Rows are points. The window is the flat piece filled in between its corners: a triangle in 3 columns, a solid with four corners in 4, and so on. A path goes straight from each point to the next, and from the last back to the first. List the points from which the path goes on through the window.
In the rows, zero is written as 128.

Window:
[[118  93 123]
 [107 130 198]
 [160 144  70]]
Path:
(1): [148 116 190]
(2): [ 66 144 189]
(3): [ 93 116  98]
(4): [184 100  74]
(5): [208 133 109]
(6): [125 146  59]
(7): [ 78 120  83]
(8): [158  77 162]
(9): [164 117 153]
(10): [ 87  99 108]
(11): [110  98  79]
(12): [167 112  97]
(13): [168 108 129]
(14): [ 78  95 111]
(15): [119 183  57]
(16): [163 105 142]
Through the window after points: 1, 5, 7, 9, 13, 15

Window (3 x 3):
[[118 131 155]
 [100 115 111]
 [193 176 169]]
Path:
(1): [205 129 221]
(2): [141 182 123]
(3): [139 163 138]
(4): [190 136 151]
(5): [125  92 107]
(6): [ 72 159 128]
(7): [ 57 145 131]
(8): [104  97 111]
Through the window after points: 1, 5

Window, 4 rows:
[[120 128 166 130]
 [133  63 207 134]
 [167 160  79 175]
 [179 155  77 126]]
Path:
(1): [ 99  92 101 147]
(2): [160 146 210 142]
(3): [192 113 178 145]
(4): [123  93 126 138]
(5): [149 144  84 144]
(6): [211 161  92 121]
(7): [149 169 180 206]
(8): [133 119 121 131]
Through the window after points: 5

Window:
[[ 80 143  83 114]
 [151  82 140 157]
 [128 113 210 157]
 [137 211 129 172]]
Path:
(1): [174 137  93 108]
(2): [ 75 135 142 143]
(3): [ 93  93 148 180]
(4): [142 114 151 110]
(5): [113 122 102 110]
(6): [ 80  96 136 169]
(7): [111  85 158 160]
(8): [137 117 180 114]
(9): [178 138 126 137]
(10): [ 65 212  82 179]
(11): [129 160 175 244]
(12): [170 118 171 136]
Through the window after points: 1

Window:
[[125 133  95 111 104 155]
 [189 144 174 150  94  84]
 [ 94 126 146 132 151 179]
 [181 102 107 153 100   7]
 [146 157 131 114 185 161]
 [142 110 103 176 105 196]]
Path:
(1): [131 161  98 127  97 159]
(2): [ 90 159 147 149 139 161]
(3): [154 119 127 122 130 175]
(4): [149 124 127 104 141 122]
(5): [129 161 138 144 109 134]
(6): [104 149  99 147 163 148]
(7): [167 108 160  85 156 172]
(8): [149 122 141  93 122 138]
(9): [139 151 132 166 150  95]
(10): [110 148 138 144 148 159]
(11): [103  86 152 113 137 181]
(12): [123  84 114 103 133 137]
Through the window after points: 10, 12

Window, 6 rows:
[[187 110 144 120 120 146]
 [149 143 120 107 180 108]
 [ 90 131  83 162  78 139]
 [134 128 190  56 147 152]
 [ 71 108 155 106 220 132]
 [142  89  82 100 127 107]]
Path:
(1): [139 111 165 112 140  72]
(2): [134 124 163 140 132 113]
(3): [124 136 145  38 175 183]
(4): [165 107 127  53 134 190]
(5): [116 115 140 118 188  70]
(6): [ 77  43  75 168 128  49]
(7): [179 137 112  57 139 157]
(8): [154 119 107 111 158 192]
Through the window after points: 6, 8

Window:
[[116 119 110  71  64 169 156 136]
 [164  97 112 113 166 176 138 119]
 [ 68 125 165  75 108 201 108 103]
 [120 135  51 221 151  55 190 149]
 [155 114 188 131 110 173 122 156]
 [121 185 143  79 174 114 195 102]
 [151 195  76 150 144  60 146 104]
 [138  93  72 143 171  60 136 175]]
Path:
(1): [ 98 164 133  91 153 115 105 221]
(2): [120 129 119 131 126 120 182  63]
(3): [173 139 200  76  90 122 191  54]
(4): [116 117 115 102 149 175 116 153]
(5): [ 71 188  79  91 130 135 125 147]
(6): [155 134 144 101 142 126 165 109]
(7): [ 99 113  83 107 157  60 162  68]
(8): [129 149 102 126 145 127 165 152]
(9): [112 170 106 183 145 163 107 198]
(10): [158  87  98 103 118  78 164 103]
(11): [117  82 126 146  72 113 136  73]
(12): [108 167 110  71 155 177 178 189]
Through the window after points: none
